Rows are points. To make a cloud, some directions were put in groups of two or more. Within a group, all points are equally far from the middle, so they leave a hole (a ring in 2 directions, a hollow ball in 3). The other directions are filled evenly. Then the cloud was stretched, turned, moved and blurred a little. How many holes are there, and how many directions does each take, smallest first?

Cloud, 21 rows:
[[-45 -42 -26]
 [  2  29   3]
 [ 42   2  -9]
 [ 61  36  18]
 [  6   3 -23]
 [-24  -3  15]
 [-22 -37 -36]
 [-21  33   4]
 [ 48  -6  44]
 [ 35  34 -24]
 [ 19  15  40]
 [-23 -20 -56]
 [  9  -2 -45]
 [ 32  -4   0]
 [ -6  26 -31]
 [ 18  60  15]
 [  6  10 -32]
 [ -1 -45 -40]
 [ 38  19  64]
 [-24  54 -24]
 [ 14  24  -9]]
Holes: 0

Cloud (30 x 4):
[[-16   4 -32   7]
 [  6 -17 -36   3]
 [-37  20  -9  13]
 [-33 -37   1 -25]
 [ 17 -32 -23  26]
 [ -8 -28  68  22]
 [-35 -30  24 -21]
 [ 17 -16 -28  20]
 [ 20 -67   5 -16]
 [ 27  24  47  28]
 [ 24 -58  49   6]
 [ 58  -1  21  16]
 [ 27 -33  48 -21]
 [-33  22  -2 -10]
 [-22  -8  57   1]
 [-24 -23  44  55]
 [-54  -2  11  31]
 [ 57 -27  38  10]
 [ 33 -40  19  42]
 [ 12 -27 -33   8]
 [-48  11  29  24]
 [  2  31 -13  14]
 [ 44   4  24 -24]
 [-31  18  43  33]
 [-19  16  56  25]
 [ 52 -39   4   4]
 [ 54  -4  22 -15]
 [ -3  20   3 -28]
 [-26 -40   2  47]
 [-36 -33 -11  37]]
Holes: 1 (4)

Cloud:
[[-53 -13  49  -3 -13 -34]
 [ -8   8 -24  -6  49 -44]
 [-53  -9  33   5 -27  31]
 [  7   0  23  31   9 -50]
 [  4   4 -36  31 -39  17]
 [-29  25  41  -7   0  30]
 [-12 -60  10  53 -27   8]
 [ -8 -63 -25  19 -21  -2]
 [-35 -56  10  43   2 -27]
 [-41  50  17 -17  19  -6]
 [-52  11  35  12 -20 -44]
 [-32 -17  19 -32  40  -1]
 [-66 -17  37  -3 -15 -36]
 [ -7  -5  -1  50 -49  32]
 [-37   3  49   0 -11  27]
 [ 21  -2 -19  -4 -38  44]
 [-66  29   6   9 -13   7]
 [  0 -31  51  47 -26  12]
 [-13 -22  32  53 -17 -48]
 [-62  22  13   8  -6  24]
 [-24  14  -3  46  33 -16]
 [-36 -48 -37 -28   3  -3]
 [-10  28  30   0  -1 -42]
 [ 16 -51 -27   3 -16  14]
 [-55  15 -44 -20  -8  27]
 [-30 -42 -23  41 -13 -41]
 [-75 -10   7  -6 -21 -39]
 [-36  29 -34 -43 -21 -15]
 [-18  28 -34 -18  53 -19]
 [ 23  23 -33   0 -18  12]
 [-35  -3 -19  53   6  12]
 [-70  -1   9   7  25 -48]
 [-61 -44  16  12  10 -13]
 [-40 -23  24 -18  40 -17]
 [ -7 -12   0  66 -27  28]
 [ 26   9 -23   8  25  27]
 [-31 -24  -8 -51 -31  14]
 [-20 -17 -22 -35  45 -40]
 [-38  21  -5  15  48 -31]
 [ -4  -6  18 -51 -10  14]
 [ 14   0   9 -35 -21  35]
 [-38  50   6 -28  32   2]
 [-26  -4 -24  59  -5   3]
 [-28   5 -16   4 -50 -26]
 [ 16  28   6 -23 -12  36]
 [-63  23  -2  18  22   2]
 [-38   9 -59 -21   8  28]
 [-75  14 -15  11   6 -20]
 [-25  26 -56 -36  37  -8]
 [-42 -10  29 -39  30 -24]]
Holes: 3 (2, 2, 2)
